Each row is a point. Any point is a mix of the corners, with weights that add up to 1. It lies inside the corners' shape when no weight is negative. Say inside or outside, and name the corners with a negative weight.

Corners:
(1): [46 25]
(2): [ 27 -60]
(3): [-56  10]
Points:
[-34  10] -> inside
[ 2 31] -> outside (2)
[-20  35] -> outside (2)
[33 20] -> inside
[  0 -47] -> outside (1)
[34 20] -> inside
[ 53 -13] -> outside (3)

Corners:
(1): [ -2   3  14 -25]
(2): [ -2 -56   5 -35]
(3): [-16  -6  25  29]
(4): [-25  -4 -57  60]
(5): [-41  17  38 -26]
Points:
[  3  10 -24  31] -> outside (2, 5)
[ -5 -26  -3  34] -> outside (5)
[-27  -2  -3   9] -> inside
[-13  -8 -15  10] -> inside
[-23  -5 -41  48] -> inside
[-22  13   5  36] -> outside (2)
[-21 -22  13  -5] -> outside (1)
[-30  -4  15  -1] -> outside (1)
[-19 -21   9 -18] -> inside

Corners:
(1): [  1  -6  23 -20  20  -7  18   5 -13]
(2): [ 23  10   0  21  13  14  -6   1 -10]
(3): [  1  26  -7  33  13 -10  -6 -10  10]
(4): [-15 -17  11 -39  -1  12  -4  -9  12]
(5): [  2  25   2  17  14   3 -20 -21 -21]
(6): [  7  12   8   9 -10 -27 -20  -2 -11]
(7): [-15  42  -7 -33 -34  15  16  13  18]
(8): [-14  31   7 -44 -60  25  25 -29  32]
(9): [ 26  38  -1  14  21 -11 -19 -19   7]
(10): [ -8  -8 -12 -39 -10   0  10 -21  -5]
Points:
[  7   2   8  -2   7  -1  -4 -11  -3] -> outside (7)
[ 16  22  -2  11   4 -19 -10  -2  -7] -> outside (4, 5, 8)
[ -4  23   0 -17 -15  10   6  -2  10] -> inside
[-10   0   3 -27 -10   5   8  -7   2] -> outside (9)
[  6   1   3 -35  -3   1   7   7   5] -> outside (3, 5, 8)
[  4  20  -2  -8   0   6   2 -15   8] -> outside (6)
[ -1  15  -2 -15 -11   0   5  -6   6] -> outside (5)
[  6  25  -2   3  -5   2  -7 -10   4] -> outside (1)
[  1  21   3 -12  -6   5  -2 -13   7] -> inside

Corners:
(1): [ -4  -4 -10 -14   6  15  10 -30   8  16  -4  10]
(2): [  8  -4  13   9  10   2  13 -31   1   7  12   1]
(3): [ 12  12   1 -17  -9  16  13 -21  14   8  29   7]
(4): [ 21  -6   0   9  -2  11  -2 -32 -37  -3  -2   2]
(5): [ 16  -1  14   1  17  36  24 -32 -13   9  -9 -37]
(6): [-23  -2   4   2  -6 -18 -23 -39 -14  21  37  -2]
(7): [ 12  18 -14   9   5  11  10   0  -1 -60  -3   5]
(8): [ 4  8 -9 15  2 -8 -3 51 24 -3 14  1]
(9): [ 13 -35   1  -7  -8   9  -9 -28  14  21  -7  -5]
(10): [ 24 -36 -11  18   1 -13  20  53  10 -42   4 -33]
(11): [-31  22  26   7  -1   4  14 -21  -9  15   1  -6]
(12): [  1  12 -10   3   2  -9   4 -20  10   2  -5  -3]
(13): [ -2   2  17   8   8 -22 -12   9 -19  -1  -3  -9]
Points:
[ -7   2  11  -2   3   4   0 -18  -1  13   4  -2] -> outside (4, 10, 12)
[  1  -4  -3   6   2   7   8  -7   1  -4  -1 -11] -> outside (2, 3, 13)
[  8   1  -2   4   1   3   3 -21  -9  -1   0  -2] -> inside
[  6  -5   2   9   1  -2   4  16   9 -10  10 -10] -> outside (1, 4, 12)
[  8   9  -4   1   1   8   9 -11   3 -17   7   1] -> inside
[ -2   2   3   5   1  -3   4 -10  -1  -3   7   0] -> outside (5)
[  0  -4   6   3   1   0  -1 -14  -6   6   2  -5] -> inside
[  9  -7   2   6   6   3   2 -20  -8   8   1 -10] -> outside (3, 7, 11)
[  2  -5   0   5  -1  -2  -5 -10  -3   5  10  -3] -> inside
